Each wall is flat, endless, passes through zero and stands at right angles to its row. A trip goes straight from one point to another. Which walls does it cross, in order?
In the rows, 128 means zero.

Walls:
(1): [112 138]
(2): [156 146]
(3): [120 119]
Trips:
[136 100] to [103 155] -> 1, 3
[153  36] to [125  72] -> none
[125 116] to [110 137] -> 1
[101 100] to [123 118] -> 1
[139  99] to [112 140] -> 1
[119 151] to [ 93 128] -> 2, 3
[203 102] to [ 69 124] -> 3, 2, 1

Walls:
(1): [ 59 124 145 151 106 146 122 121 130]
(2): [126  62 123 142 160 127  55 123 109]
(3): [ 87  94 134 155 140 178 144 160 131]
(4): [ 90  54 111 163 138 100 100 165  99]
(5): [104 130 135 152  73 123 159 128 160]
Trips:
[ 76 160 107 104 154 111 180 118  85] to [166 150 133 124 119 142 151 118 116] -> 3, 1
[129  92  90 128 118 146 114 116 128] to [ 91 116 125 148  81 119  80 129  96] -> 5
[131  99 112 126 101 106 158  88  39] to [ 78 119 108 132 129 135 122 127 158] -> 1, 5, 3
[174  98 153  83 120 127  79 112 131] to [131 158 169 162 141  86 199 116 139] -> 2, 5
[133 139 133  46 116 174  91 151 111] to [143 130 126 129 145 162 132 133 149] -> 3, 2

Walls:
(1): [153 103 121 152 120 148 105  43 181 135 146 113 120 147 128 105 136 100
  51 122]
(2): [139 148  77 113 112  90 103 137 110 167 116  94 123  94  97 141 100 162
 131 101]
(3): [127 115 140  75 132 106 199 151 131 119  53 137 145 135 130 123 106 103
 105 150]
(4): [103 133  76  64 145 111 139 111 138 118 157 131 179 147 126 111 134 144
 106 171]
(5): [142 187  94 134  87 110 138 193 168 110 145 115  81 123 135 145 152 164
 132 156]
(6): [153 108 139 164 124 129 145 135 188 135 162 105 145 136 114  45 117 169
 134 126]
Trips:
[154 138 137 164 159 205 124  57 135 111 121 121 128 170 122 173 147 120
  77  93] to [169 118 120 104  77  94 124  91 106 128 158 112 111 108 152  98 149 136
 170 142] -> 6, 2, 5, 4
[ 93 129 127 196  83 137  91 133 108  91 105  76 134 118  93 167  93 131
 148 120] to [157 118 166  58 148  98 116  92 139 126 137 154 149 123 117 172 110 109
 166  81] -> 5, 3, 4
[ 96 120 123 115 146 179  72  97 129 124  65 133 149 147 132  78 126  65
 190  28] to [159 147  96 156 145 147  70 155 112 151 175  95 129 126 129  74 126 108
 132 131] -> 6, 2, 5
[143 156 105 130 162 115 117  97 146 120 167 151  91 107 111 134 129  83
 127 142] to [114 105 115 103 120 156 144  94 134 141 131 139 133 131 125 149 172 119
 143 159] -> 5, 3
[ 89 194  93 163  76 108 197 158  97 125 111 135 126 153 127 125 208 148
 124  75] to [134 137 103 186 169 131 120 162 103 188 119  82 134 161 116 112  68  96
 124 152] -> 6, 3, 5
[ 69 152 145 108 170 113 160  64 114 140 102 160 113 168 122  94 161 129
 180 136] to [ 83 126 102 120 143 114 103 135  75 123  84 105 140  76 148  88 141 107
  77 111] -> 2
[ 90  96 133 169 155 128  76 140 114 176  90  97 134  94 143 144  81  96
 120 118] to [144 148 146 147 139 144  98 130 121 153 126 128 150  98 105 191 170  87
 102  99] -> none

Walls:
(1): [141 183 181 113 133 182 140 104 137  67 172 101 117 137 160 100 129  79
 159 119 141  87 116 108  81 133  77 101 121 163 169 123 142 152  96 100
  68 103 126 126 171 120 123 136 152 107 103 128]
(2): [107 151 167  78  95 131 153 165 111  90  91 148 132  90 151  70 142 142
 101  91  94 115 120 182 138 168 146 105 215 117  76 106  72 132 130 126
 139 156 108 133 131 143 168 151 104  96 116 103]
(3): [124 153 133 160 103 149 110  63 122 139 132 191 138 120 100  98 100 167
 143  86 147 111 147 160 119 136  83 129 164 126 151  96 162 146 160  90
 107 155 119 135 135 164 130  48  90 107 133 111]
(4): [132 125 149  76 130 143 119 110 112 173  81 153 118 133 142 110 132 136
 143  92 142 122 172 131 154 152 152 103 135 127  62  97 116 153 114 123
 120 165 150 134  96 111 132  98  97 109  63 145]
Trips:
[134 101 141 123 102 123 156 126 164 123 153 154  77 147 149 140 124 140
  74 160 112 119 127 119 103 109 167  91 172 178 168 132 117 106 146 133
 152 141 129 100 112  84 138  87 175 167 106 160] to [213  92 110 130 108  82 140 184 103 128  94 156 130 124 126  53 117  92
  60 127 127 137 110 111 116 125 173 176 123 138  80 149 147 103 138 151
 158 129 112  88 122 141 180 109 135 132  94  74] -> 2, 4
[152 124 160 107 163 188 111 150 122 161 125 127 128 110 130 136 113 100
 121 160 139  77 122  84 151 145 148 105 105 155 127 122 112 116 126 115
 155 173 105 103 156 107  95 138 131 104 122 141] to [122 171 110 111 127 138 110 133  75 108 147 170  99 129 129 152 131 168
 120 139  89 114 122 138 160  91 143 136  88 126 182 135 117 107  94 144
 123  96 139 119 138  81 110 136 104 168 100  75] -> 4
[145 132 143 249 115 154 115 156 103 134  79 169 109 101 127 190 107 133
 134 132  93 122 142 142 177 171 169 118 146 126 139 141 136 139 120 115
 125 123 173 131 120  64  97 153 145 156 167 124] to [191 129 119  99 151  95 135 103  96 163 111  82 104 139  89 137 115 108
 134  87 103 134  93 134 109 147  85 123 151  91 107 185 128 147 165  75
 131  87 126 166 137 152 153 162 147 122 152  90] -> 2, 1
[125 139 112 164 120 139  62 147 133 131  89 118 124 110 132  99 152 145
 164 165 117 128 120 120 148 132 129  63 166 129 151 153 129 200 155  97
 134 140 100 210 134 155  89 125 146  78 143 162] to [117 127 162 165 141 177 129  83 115 156 149 122  97 157 152 193 157 156
 131 151 172 138 119  99 124 178 120 135  90 163 148 140 109 120 148  75
 156 118 130 136 133 138 145 149 158 144 153 113] -> 4, 2, 3
[126  80  80 141 207 117  95  86 139  98 142 150 139  93 112 119 104 141
 150 129 174 145  89 121 154  93 143 125 116 138 124 194 102 162 124 185
 199 137 159 144 111  93 149 128 125 105 118 133] to [ 91 126  98  80 172 116  72 100 138 146  67 116 150 121  92  84  95 169
  90 133 194 134 191 114 117 150  55 200 141 109  93  86 184 151 169 135
  61 131 139 168 118 165 146 130 112 108 129 123] -> 4, 3

Walls:
(1): [161  99 167 119 135 132 168 104 176 142  51 132 126 129 151 157 156 107
  80 138  79 148 154 160 122 122  77 116 138 146 129 165 146 160 140  96
 155 138 119 137 124 107  98 137 155 123  87 135]
(2): [117 176 129 123 145 137 112 172 137  94 126 120 126  86 194 144 135 106
 116 122 119 131 149 138 104 112  65 110 135 107  80 146 154 150 120 130
  85 119 151 114  92 132 143  79 119  97 151 129]
(3): [105 128 108 130 110 150 137 192 133 170  99 120  88 115 114 137 162  86
 121 142 142 133 107  71 120 100 138  95 124  98 191 136  39  97 166 125
  82 125 150 132 152 149 105 105 100 145 164  37]
(4): [126 173 222 138 156 174 182  69 150 130 144 198 117 171  92 106 116 131
  88  91 112 196 148  90  70 140 133 157 163 113 102 148 112 135 134  86
 104 181 135  95  71 132 153 157 165 134 189  66]
(5): [ 82 168 124 185 106 109 104 139 139 106 158 157 136 119 155 174 137 137
  92 125 127 114 151 120 153 105 153 128 159  96 110 107 115 177 156 200
 135 124  90 128 109 154  76 199 118 147 184 120]
(6): [173 126 100  70 126 154 146  93 177 104 109 133 132 164 141 118 173 193
  80 143 123 160 112 127 122 153  88 154 148 127 118 108 160 149  96 183
 150 153 139 104 117 134 131 118 176 115 168 182]
(7): [ 88  81 150 170 135 113 167 126 131 162 151 142 173 142 160 122 176 143
 126 118 110  97  99 124 111 197 145  64  55 111 116 116 166 160 125 111
  82 132  75 175 166 123 149 136  83 114 152  94]
Trips:
[136 129 110 116 162 106 134 217 170 148 131 134 105 134 129 121 180 152
 118 139 136 113 145 141 110 158 144 177 126  69 129  93 152 113 191 117
 130  85  91 139 155 143 135  90 148 154 154  67] to [102 135 143 122 132 149 141 133 116 106 149 159 139  57 135  53 130 113
 109  97 132  86 141 102  80 108 122 146 143 161 143 121 125 155 159 151
 164  84 135  68  83 180 170 167  94 170  99 113] -> 6, 4, 7, 3
[135 136 140 121  70 170 110 135  93 104  95 143 103 156 159 150 158 153
 143 111 140  73 148 137  93  97 144 158 102 155 131 200 159 167 134  75
 148  49 143 126 130 147 111 182  76 159 150 165] to [152 175  96 151 154 135 108 154  80 189 150  68 130 118 153 153  68 124
 148 125 161 136 174 208 137 163 153 120 139 150  98 129 126 129 105 145
 160 104 127  84 137 136 173 138 171 155 159 150] -> 1
